Each row is a point. Examples show where two turns around zero, p and q, send a point. Write where each new point lands after one turn and then the other. Backwards means that the second turn is done in reverse. Each puzzle has new turns, and all numbers are rounded.

Turn p:
[ 26 -26 -20] -> [ 36   8 -20]
[-7 30 18] -> [-25 -22  13]
[ 11 -16  10] -> [  1   4 -22]
[-30  12  -9] -> [-11  11  30]
Turn q:
[ -5 -15  29] -> [ -3 -33   2]
[ 7 -7  3] -> [ 8 -5  4]
[-21 -18   5] -> [  0 -17 -22]
[ 15 -14 -31] -> [31 20 -6]
[16  6 18] -> [-3 -9 23]
[-13  48 -23] -> [-33  44  -1]
Where do these land?
p, then q backwards: [  2 -15  10] -> [-14   1 -12]
p, then q: [15  2  1] -> [15  2 -2]
p, then q: [ 6  2 35] -> [  3   7 -35]
q, then p: [-23  10 -46] -> [ 19 -23  43]

Turn p:
[ 31 -48 -19  12] -> [-23   9  43  37]
[-19  11  20   7] -> [  6   0 -30   0]
[  6  -4  16 -13] -> [ 3 21 -2 -3]
[24 22  5  5] -> [32 -1  9 -1]
[-42  19 -22 -11] -> [-19 -29 -21 -33]
Turn q:
[ 35 -17  22  -8] -> [-14  33 -14 -24]
[ 22 -23 -17  23] -> [-27 -17  -8 -27]
[  7 -17  -6   6] -> [-15  -4   3 -12]
[-38  29 -25 -19] -> [ 14 -19  11  51]
[-8 -7 38 -8] -> [ 20  29  16 -12]
[-19  34 -12   5] -> [ 23 -22  -8  25]
Where do these land?
q, then p: [  2   7  -8 -24] -> [  7 -22 -10   9]
q, then p: [-2 16 -8 19] -> [-13   5  20  10]
q, then p: [-25 -43  11  26] -> [ -1  53 -20 -11]
q, then p: [ 38 -13   6 -25] -> [  2 -31 -16 -32]
p, then q: [  4  13 -34 -16] -> [-3 35 20  1]
p, then q: [-18  20  34  20] -> [-32 -28 -22   3]

Turn p:
[ 17   7   8  -9 -11  16  -4  21] -> [-13 -20 -13  -3  18 -10 -11   0]
[-32 -14   3  10  13 -11   1  -6] -> [ 19  19  -3  22 -17   4  13  -3]
[ -4  -5 -15  21   6  -8  13 -21] -> [10 13 29  3 -4 12 10  5]
[-16   7  28  28 -48 -26  28 -25] -> [-27  30  25  38 -16  15 -33  32]
[ 34  18 -15  -2 -10  15 -19  17] -> [ -9 -12  -4 -30  37 -10  -9   0]
[-11  18   9  17  -3 -20  -5 -32] -> [-13  38  12   1 -10  19  -6  -4]
[ -3   7  -8 -13  17   0   8  39] -> [ 21 -26 -27  -1  11  13   2   2]
[ 13 -12 -14 -23   8  -7 -13   4] -> [  8  -9 -10 -27  -9 -13  10   4]
[-12   5  -5 -15   9   8  15  -8] -> [ 10 -11   5   1 -15   8  -6 -16]
[ 15 -18   7  -6  31  10  -9  -1] -> [ -6 -12  -6  -7  -3  -8  35 -13]
[ -2 -12   3  -7 -12  23 -15  11] -> [  0  -8  -8   6   9 -30  -5  -8]
Turn q:
[-25   3  -3 -18 -19 -27  31   7] -> [-11  15  18  15  23  -9 -33  22]
[-26  19  11  -5  17   4  -3  22] -> [25 -1  2  9 -1  4  6 35]
[-19  -4 -20  17  -1  -1 -16   8] -> [-12   7  16 -10  -2  16  20  14]
[ 30  -7  24 -32 -30 -28 -10  -1] -> [  0 -10  18  31  16 -38  -5 -35]
[  5  10 -22  13 -22  15  -2 -16] -> [ -3  12   2 -23  16  20   3 -20]
[ 22 -13  24   9 -13   2   4 -20] -> [ -1 -18   0 -16  -6 -19 -13 -28]
[ 12   2  -6  -2  23 -13  21  15] -> [ -2  21 -17  14 -18 -10  -8  10]
[-20  -5  -6   3  20   4   5 -29] -> [-17 -14 -23 -16   9   6  -1  19]
[ -3 -14  -5   3  11  26  -6  -3] -> [ -3 -16  -9  -4 -13  23   5  -1]
[ 23  10   4  13  13  19 -25  16] -> [ 24   1  -5  -2 -22   6  29 -14]
Where do these land?
p, then q backwards: [  7  -1  29   0   3   4 -11  11] -> [  8  -9 -13 -13  15 -11  -3 -17]
q, then p: [-23  26  21   0  22  -9 -11   0] -> [  7 -27 -14  -9   9  11  14  29]
p, then q: [-16 -16 -24  -9  15   0  39 -21] -> [ 12 -19  17  -8 -12 -13 -23 -41]
q, then p: [-17 -33 -17   0  -7   0 -32  -5] -> [  8 -11   4  46 -18  -6   1 -10]
p, then q: [ 18 -24   1  -7  -9  30  11  20] -> [-33  -8   9   5 -25 -20  -3  12]
p, then q: [ 16  23 -12  -9 -28  -4   1  -8] -> [ 11 -23   7  23   8   1  24   7]
p, then q backwards: [ -1  38   7   1 -17 -18 -28  26] -> [ -6  21 -23  -7   8   5  39 -30]
p, then q: [ 12   9 -24  11  -2  18  15 -12] -> [ 11 -31 -11   5 -11 -17  -2  -2]
p, then q: [  6  -4   6  17  16 -14  30  -4] -> [ 18  -7   8 -11 -20  15 -23  -1]
p, then q backwards: [  0 -16  17   3 -17   4   0   2] -> [ -1 -10   4 -11  10 -22   3   4]
q, then p: [ -3  -2  -5  -7  25 -12 -15  -9] -> [25 -7  7 10  0 11  0 15]

Turn p:
[ 22   4  11   1  21 -25 -12  33  -3] -> [ -1  26   0 -12  -4   7  26   5 -37]
[-11   4  20  -8  -2  -6  16 -15  -7] -> [-11  -8   5   2   8   0 -27   7 -10]
[ 24 -32  -2   2  37 -18  11  23 -10] -> [ -9  11  -7 -21 -18 -20  18 -28 -39]
[ -5  -3 -10 -14 -47   4   9 -15   1] -> [-24 -22  18   6   5  14  -5   0  34]
[ 11  22   5 -16  23   4  41  38  13] -> [-23  29 -12  28 -40   3  -5   5 -27]
[-18   3 -22   5  -2  -5 -15 -11 -18] -> [ 23 -24  -1   3  10  13   4 -11   3]
[-18 -18   0  27 -18   2 -34  -3  -4] -> [ 22 -18  10  -5  29 -17  24   7  15]
[ 24  28  15 -41  29  30  15  11   7] -> [ -2  33  -7  -6 -52  13 -30  20  -8]
[-10  -1 -10   4  -7  -6 -13 -28  22] -> [ 11   7   4   2  25   3 -10 -15  24]
[  7  -1  -6  33 -11   3  -9 -23  -9] -> [  4 -16 -24 -12  25  -4   7   2  17]
[-25  -7  -1   6 -24  17  -9 -11   7] -> [  9 -17  13  12  11 -12  -3   8  28]
Turn q:
[-18 -10  11   8 -11  16  -3  14 -24] -> [-23  -3 -12 -19   1  23 -11   8   5]
[ 19  20   6   9 -17  16  10  23   3] -> [  2 -20   0   7  36   8  -8   8  -8]
[ -4  39  23  30 -13  19  12  -6  48] -> [ 26 -25  44 -14  34  13  29  17  -6]
[ 12  -9 -22  -8  -9 -10  -8 -12  29] -> [ 22   2  -8  16  -8 -23  18  16   1]
[  2  26   3  14 -12  -9   4 -46 -32] -> [ 18 -29   5 -32 -24  -5 -17 -23 -26]
[  7 -20 -14  -5  24 -10  17  32  -7] -> [-15  25   0  35   1   5 -23   0   8]
[-11  23  -2 -21  22  12  -2 -28 -37] -> [ -6 -20   0 -17 -20  -4 -12 -49  16]
[ 21 -23  -8   6  31   1  12 -16   7] -> [  8  20  20   7  -8 -29 -21   4  14]
[ 20 -41   5 -14  -2 -14   4  11 -10] -> [-26  24 -16  12  -4 -23 -15  14 -11]
[-17   4  13  -9  -8 -15 -27  11  -3] -> [ -7  13 -20 -10   1  15  24 -10  -9]
[ -8  -1  -9   0 -19 -12 -38  13  -2] -> [ 10  11 -38  -6   1  14  17   3  -5]
[-23  -7  -4 -10  14   5  19   5  29] -> [-9  3 25 20 -9  6 20 10 20]
Where do these land?
q, then p backwards: [ 11  25  -7  40   4   5 -38   6   9] -> [ -1  17  -6  11  21  -9 -49 -26   0]
q, then p backwards: [ -8 -11 -20 -15  15  11  17  -7  11] -> [-13  -6  -9  -8 -18  25   8   8  14]
p, then q: [-12 -39  30 -29 -29   8  17 -15   9] -> [-22  35   2 -23  -4  10  47  -4 -17]
p, then q: [ 12 -20  38  -4  -3 -10  22 -17  22] -> [  0  17  -4  -7 -13  24  32 -35  -2]
q, then p: [ 14   2   1  12  28  25   4   0 -41] -> [ 38  20  23 -20  14   8  -9  -2  18]
q, then p backwards: [ 27  23 -12  -8 -15  -1 -17  14  -3] -> [-16   7 -10  35  15 -10   2 -14  -8]
q, then p: [-19  -3  18 -18  -4 -22 -12 -15  13] -> [-28 -21  -2  17  -2  11 -20   1  -4]
p, then q: [ 16   1 -12  20 -15 -16  -7 -16   2] -> [  2  -1  20  14 -11  -8   2  -6  28]
q, then p: [-18 -11 -11   2  22  -4   5  29 -13] -> [ 22   5 -13  17   6  -3  -1  20  26]
p, then q backwards: [-25  33 -26   1  -2   4   9  22  -9] -> [-15  15 -37  -7 -14 -19  15  18   9]
